Every row gives one point. Each copy is the shape, with its points in the same order, turned, moved and blurred by noise. Some copies are also mirrored. Which?

Shape (8 x 3):
[[  9 -20  11]
 [-25 -63 -48]
 [ 46  12  14]
 [ -1   8 -14]
 [ -4  30   2]
 [-37  14  84]
 [ 14 -52  37]
 [ 43 -73  18]]
Copy 1, 8 rows:
[[ 21  -2  -4]
 [ -1 -62 -57]
 [  7   8  36]
 [-18   8 -13]
 [-14  32  -6]
 [ 44  78 -41]
 [ 68  -9  -8]
 [ 64 -46   8]]
Copy 1 is: mirrored
Copy 2 (8 x 3):
[[ 13 -14  -2]
 [-31 -79 -34]
 [ 42  20 -24]
 [-12   5 -32]
 [-12  28 -23]
 [-15  34  71]
 [ 33 -39  21]
 [ 56 -57   3]]
Copy 2 is: only turned

Shape, 9 rows:
[[-54 -19 -43  58]
 [ 11  55 -21 -45]
 [ 22  47  36  33]
 [  7 -34  -4  74]
 [ 16   1  37  15]
 [-30 -23 -15  28]
 [ -3  27 -49 -40]
 [-24  48 -27 -65]
 [-21  -1 -57  12]]
Copy 1 (9 x 4):
[[-67  16 -60  33]
 [ 25  53   5 -45]
 [ 27  40  18  45]
 [-62  -8   2  57]
 [ 22  -3  13  34]
 [-43   3 -33  19]
 [ -9  40 -28 -55]
 [ 36  42 -37 -53]
 [-40  36 -38 -18]]
Copy 1 is: mirrored
Copy 2:
[[-46 -31 -31  66]
 [ 20  61 -28 -24]
 [  1  50  49  31]
 [  3 -37  30  73]
 [  3   5  51   5]
 [-26 -27  -4  30]
 [ 13  29 -53 -17]
 [-12  49 -51 -42]
 [-10  -6 -46  33]]
Copy 2 is: only turned
Copy 3, 9 rows:
[[-19 -53  27  64]
 [  8  66  15   3]
 [ -4  13 -62  -4]
 [ 17 -71 -30  26]
 [  7 -14 -37 -26]
 [ -5 -43  14  23]
 [ 14  50  45  15]
 [-13  72  42  -2]
 [ 12  -4  30  50]]
Copy 3 is: mirrored

Shape (7 x 4):
[[ 12   5  68  33]
 [ 86 -17 -15 -14]
 [-21 -81  10  19]
 [-37  24  26 -30]
 [  0  -6 -28 -26]
 [ -6 -21  74   5]
 [ 10   4 -30 -11]]
Copy 1 (7 x 4):
[[ 41  20  77   7]
 [ 80  31 -31  43]
 [  3 -61  26  47]
 [ 17  -2  21 -56]
 [ 18  -1 -29  -5]
 [ 50 -20  71  -5]
 [ 15  19 -24   3]]
Copy 1 is: only turned
Copy 2, 7 rows:
[[-36   5 -60  27]
 [ 66 -58 -45  20]
 [-29 -40  42  23]
 [ -8  39 -11 -42]
 [ 39   8   7 -21]
 [-55 -11 -36   2]
 [ 48   7  -3  -6]]
Copy 2 is: mirrored
Copy 3 (7 x 4):
[[ 41 -61  36  16]
 [ 66  24 -19 -48]
 [ 11 -70 -69   2]
 [-40 -39  29 -18]
 [-18   6 -22 -29]
 [ 23 -85  17 -10]
 [ -6  15 -17 -17]]
Copy 3 is: only turned

Shape, 9 rows:
[[-23 -20 -40  23  -9 -26]
 [-23  20  29 -70 -72 -16]
 [-40  40 -20  -4  43 -13]
 [ -8  42  26 -42   0  14]
 [ 36  11 -15  28 -16 -15]
 [-23 -19  -4 -63  -8   2]
 [ 17  -6  -4  51   0  29]
 [-14  12  10  95  21 -24]
 [-21 -13  -7 -17  49 -40]]
Copy 1:
[[-10 -12  -6  42 -39   1]
 [ 32  -1 -35 -41 -76 -86]
 [-45  44 -32   6   8 -29]
 [ 11  30 -33 -52  -7 -50]
 [ 45   4 -34  27  -9   7]
 [-12 -28  -7 -29 -26 -62]
 [ 30  18  -2  -6   6  43]
 [ 15  71  23  51  -3  41]
 [-22   3   3  29  18 -53]]
Copy 1 is: only turned
Copy 2:
[[ -1   7 -23  62  35   2]
 [ 62  15 -17 -36  89  49]
 [-65  -1 -26  -2  30  -2]
 [  7   0 -23 -46  31  33]
 [ 12  46 -36  30  -7   8]
 [ 28 -33 -33  -7  76   4]
 [ -3  -6  -9  40 -31  18]
 [-34  43  37  50 -26 -11]
 [-17  -9 -25  -6  46 -46]]
Copy 2 is: mirrored
Copy 3 (9 x 6):
[[  5  -3 -42 -15 -28 -16]
 [-43  47  66 -42 -50  28]
 [-18  49 -59 -21  23  30]
 [ -8  59  28 -24  15  41]
 [ 37  27  -6  25 -29   7]
 [-22  -3  23 -56  -9  35]
 [ 57  35  -6   2  11 -21]
 [ 20  51 -49  39  19 -52]
 [-29 -11 -27   7  28  28]]
Copy 3 is: mirrored

Shape (12 x 6):
[[  0  19 -40  41 -62 -35]
 [ 34  47 -33 -43  36 -42]
 [ 19 -30   5  28   3 -11]
 [-18 -38 -56   2   4  38]
 [-38 -32  54  57   9 -24]
 [-31  33   9  10 -50 -37]
 [-20  47 -34   5 -72 -54]
 [  7  28 -27 -48   9  29]
 [ 29 -48   7  49 -13  15]
 [ 55  -4 -12 -38  -3  11]
 [ 32 -71  38 -28 -20 -16]
 [ 18 -13 -34  20  26  44]]
Copy 1:
[[ 60   0   8 -21 -65 -17]
 [ 21  62  78 -39  16  23]
 [ -5 -16  18  -3   3 -33]
 [ 20 -17 -38 -44  32  12]
 [-37  -6 -11  59 -25 -27]
 [ 42   9  20  28 -59  23]
 [ 70  16  27 -12 -82  25]
 [ 49  17  29 -19  47  43]
 [  8 -43   1   1  12 -54]
 [ 34 -19  64 -27  42   7]
 [-25 -75  56   3  10   2]
 [ 25   3 -11 -23  56 -24]]
Copy 1 is: only turned
Copy 2, 12 rows:
[[-42 -63 -31  36 -42 -17]
 [ 15   0 -52  13  58 -48]
 [-14 -53  20 -10  12  10]
 [-95 -21  -6 -28  26   4]
 [  2 -39  54 -53 -42   1]
 [ -9 -22 -36   3 -59 -28]
 [-23 -41 -67  27 -62 -44]
 [-33  31 -43  -4  33  -1]
 [-36 -57  40  -3   6  37]
 [-11 -13 -35  14  51  33]
 [ 14 -60 -21 -48  15  61]
 [-60  -6  26   4  47   8]]
Copy 2 is: only turned

Shape:
[[-19  37  20 -10 -22  11 -37 -71]
 [ 11  -5  17  16   4 -26  18  35]
 [  8   1 -30  43   6   0  41  -7]
 [ 27 -18   9   1  19  18   1   1]
 [-23 -33  33  24 -15 -23   1 -42]
 [ -7   7 -46 -22  -7  -5  -1   2]
 [-27 -29  18  14  24  15   4  -6]
 [ -9 -51  57  19  12  50  32  76]
 [ 41  16 -23  32  26  -4 -57 -29]
 [-17 -36  50 -28 -10   6  52  -8]
 [-17  16  -7  40  46 -39  32 -23]]
Copy 1 (11 x 8):
[[ 52 -28   3  17  30  58  -8 -16]
 [  7  22   4  15  -5 -54   0  13]
 [ -3  19 -35  51  23 -24  40  20]
 [ 24  16 -21  15   4 -12  -8  54]
 [ 14 -34   1  14  61 -20 -12   5]
 [-19   1  -8   3 -15  22  36  17]
 [  7  21  -2   5  56  -9  -7  39]
 [ 11  61  53  29  34 -62 -19  95]
 [  6   6 -67  40 -11  27 -39   3]
 [ 47 -13  36 -15  42 -36  29  54]
 [ 13  35 -45   7  43 -28  26 -26]]
Copy 1 is: only turned
Copy 2 (11 x 8):
[[-47  18 -14  -5 -25  -8   4 -74]
 [-14  -2  17  22  13 -22  -1  46]
 [ 45   0   0  11  18 -11  -7  11]
 [-13  -3  36   1  13  26  -7   8]
 [-21 -27  20  23 -30 -17  42 -17]
 [ -8 -14 -30 -29  -6   6 -31  14]
 [-19 -43  23  16  20   7  12  -7]
 [-34 -25  26  65  67  51  31  56]
 [ -3   3  40  12 -21  -8 -69 -34]
 [-31 -10  16 -12  17  16  74  23]
 [ 19 -26  14   1  29 -66   1  -8]]
Copy 2 is: only turned

Shape, 12 rows:
[[  3  26  29  55  12 -45   4  18]
 [ 23  -2  49  45   9 -44 -12  -2]
 [ 27  30   7 -22  11  -9  46 -12]
 [ 38  22  58 -19  27 -28 -20 -33]
 [  5 -16  24  -9   1  70   7  14]
 [ 27  34 -23  10  23  23   3  -3]
 [ 57 -13  52  64 -21   3 -13  10]
 [ 45   9  56 -19  13 -60  -6  23]
 [ -3 -12  22 -24 -95 -43 -17  14]
 [ -1  -2 -37   7  -7 -42  -7  10]
 [ -3 -15   9 -26   9  92  60 -38]
 [ 14  33  49  44   3   7  -3   7]]
Copy 1 (12 x 8):
[[-53 -20  12  37   9 -52  15  11]
 [-63 -18 -18  40  37 -49 -10   4]
 [ -7 -10 -10  -3  -5 -18   7 -60]
 [-31  25 -48  44  31 -44 -19 -47]
 [ 23  -5  -8   6  71  27  30 -18]
 [  3 -11 -10  37 -10  23  19 -19]
 [-50 -55  -4  55  71 -11 -20  -3]
 [-13 -20 -44  33  31 -85 -12 -30]
 [ 14 -11  12 -30  49 -53 -83  16]
 [ -6 -17 -20  -4 -18 -24 -13  30]
 [  4  11  -6 -38  55  70  42 -64]
 [-34  -9  21  53  41 -23  11 -17]]
Copy 1 is: only turned
Copy 2, 12 rows:
[[ -4 -10   1  69  12 -44   6 -34]
 [ -4   4  16  50  44 -48 -15 -53]
 [ 47 -25   9  33   3  20 -43 -15]
 [ 22  16 -10  34  69  -3 -55 -33]
 [  8 -10  66  -4  36  12  -7  43]
 [ -8 -53   4  29  20  20 -19   8]
 [-22 -21  58  55  47 -62 -42 -12]
 [ 47   7 -18  27  48 -59 -41 -33]
 [ -6  43  19 -29 -36 -60 -52 -21]
 [-10 -35 -13  -8  -8 -22  -1 -42]
 [ 34 -20  95   4  22  76 -21  25]
 [-15   0  24  70  31 -23 -16   0]]
Copy 2 is: only turned
Copy 3, 12 rows:
[[ 28  22  19 -10   4 -57  22 -44]
 [ 40 -10  19 -18  34 -47   2 -36]
 [ 14 -35  33 -21 -25   6  53  18]
 [ 33 -26  58 -52  36   5  13 -10]
 [  2 -34 -41 -36 -16  34 -28   7]
 [ 36  18  11 -26 -29  12  14  32]
 [ 71 -38 -20 -24  11 -44 -27 -24]
 [  2 -40  55 -52  30 -58  12  -5]
 [-15 -75  46  49  -8 -35 -45 -14]
 [ -2   6  33  28   5 -36   3  35]
 [ 10 -50 -46 -16 -26  84  30  23]
 [ 37  -1   7 -35 -20 -18  -2 -45]]
Copy 3 is: mirrored
Copy 4:
[[-15 -14  42  -6  14 -51  -6 -47]
 [ 19  -8  24 -14  29 -37   2 -65]
 [-17  14  -5   7   2 -14  42  14]
 [ 40  23  14 -40   1   2  30 -29]
 [ 25  27 -12  38  44   0 -37  32]
 [-25  26  32  34  10  19   5   1]
 [ 48  13  25  41  50 -41  -5 -64]
 [ 44 -30  29 -29  16 -32  43 -17]
 [ 50 -76 -39  37 -29 -25  -7 -27]
 [-27 -54  14  20   3  13   4 -28]
 [-14  68 -62  39  43   8 -18  45]
 [ 15  28  33  12  11 -44 -20 -31]]
Copy 4 is: mirrored
